Each row is a point. Each copy is the shape, with its points in the same order, turned, moved and blurred by noise. Is it also mirrored, or only turned?

Shape (9 x 3):
+0.02	-0.34	-1.51
-1.26	-3.24	-1.56
+1.36	+0.75	-0.80
-0.97	-1.32	+1.07
+1.24	-1.53	-1.59
+3.63	+0.57	+0.73
-0.20	+1.83	-0.37
-1.19	+0.86	-1.25
-0.61	+1.53	+1.40
Copy 1 (9 x 3):
+0.45	-0.36	-2.09
+1.19	-3.62	-2.51
+0.96	+1.21	-1.14
-0.03	-2.11	+0.45
+2.27	-0.62	-2.01
+2.66	+2.32	+0.77
-1.07	+1.15	-0.74
-1.23	-0.20	-1.83
-1.28	+0.53	+0.94
Copy 1 is: only turned
Copy 2, 9 rows:
+1.06	+0.42	-0.70
-0.97	-2.47	-1.11
+1.39	+1.52	+0.44
-1.75	+0.04	+0.50
+1.56	-1.15	+0.17
+2.87	+1.03	+3.19
+0.40	+2.60	-0.30
+0.11	+1.31	-1.57
-0.86	+2.41	+0.60
Copy 2 is: only turned
Copy 3 (9 x 3):
-0.41	-1.47	-1.03
-1.75	-4.34	-0.76
+0.71	-0.22	-0.32
-2.16	-1.76	+1.22
+0.72	-2.61	-0.41
+2.35	+0.10	+1.96
-0.83	+0.88	-0.63
-1.59	-0.32	-1.51
-1.72	+1.03	+0.86
Copy 3 is: only turned
Copy 4:
-0.05	+0.23	-1.34
-1.35	-2.34	-1.82
+1.74	+0.91	-1.17
-0.18	-1.23	+1.08
+1.19	-0.76	-2.33
+4.02	+0.57	+0.11
+0.39	+2.08	+0.25
-1.02	+1.62	-0.60
+0.30	+1.61	+1.66
Copy 4 is: only turned

Shape:
+1.72	-0.51	+1.31	+0.68
+0.89	+0.78	+0.46	+0.76
-0.08	-0.47	+0.36	-2.14
+0.38	+0.36	+1.71	-0.36
-0.47	+2.45	-0.64	+0.58
-1.31	+1.52	-4.70	+0.48
-1.80	+0.41	+0.99	+0.89
+0.88	-0.77	+0.25	+0.57
-4.65	-0.59	+1.78	+0.73
+1.29	-0.35	+0.15	-1.78
Copy 1 (10 x 4):
+1.89	-0.52	+1.14	-1.36
+1.06	-0.31	+0.39	+0.27
-1.25	+0.57	+0.01	-1.86
+0.11	+0.46	+1.31	-0.58
+0.20	+0.25	-0.84	+2.00
-2.06	-1.82	-3.80	+2.32
-1.25	-0.61	+1.50	+1.30
+0.20	-1.82	+0.88	-0.67
-3.37	-0.51	+3.83	+1.84
-0.18	+0.24	-0.41	-2.19
Copy 1 is: only turned
Copy 2 (10 x 4):
+1.17	+1.16	-0.07	-0.49
+0.06	+0.93	+0.13	+0.87
+1.72	-1.68	-1.11	+0.42
+1.66	-0.14	+0.55	+0.79
-1.43	-0.35	+0.05	+2.40
-4.11	-1.97	-2.46	+1.45
-0.34	-1.38	+1.67	+0.20
+0.33	+0.39	-0.30	-0.61
-0.50	-3.72	+3.62	-0.90
+1.78	-0.57	-1.76	+0.58
Copy 2 is: mirrored
Copy 3, 10 rows:
+1.92	-1.35	-0.03	+0.05
+1.04	-0.77	-1.17	+0.57
+0.48	+1.40	+1.11	+0.15
+0.71	-0.50	+0.47	+1.13
-0.58	+0.68	-2.71	+1.05
-1.49	+2.43	-4.00	-2.59
-1.84	-0.88	-0.45	+0.48
+1.13	-0.84	-0.28	-0.61
-4.31	-1.14	+1.13	+0.62
+1.88	+1.18	+0.67	-0.03
Copy 3 is: only turned
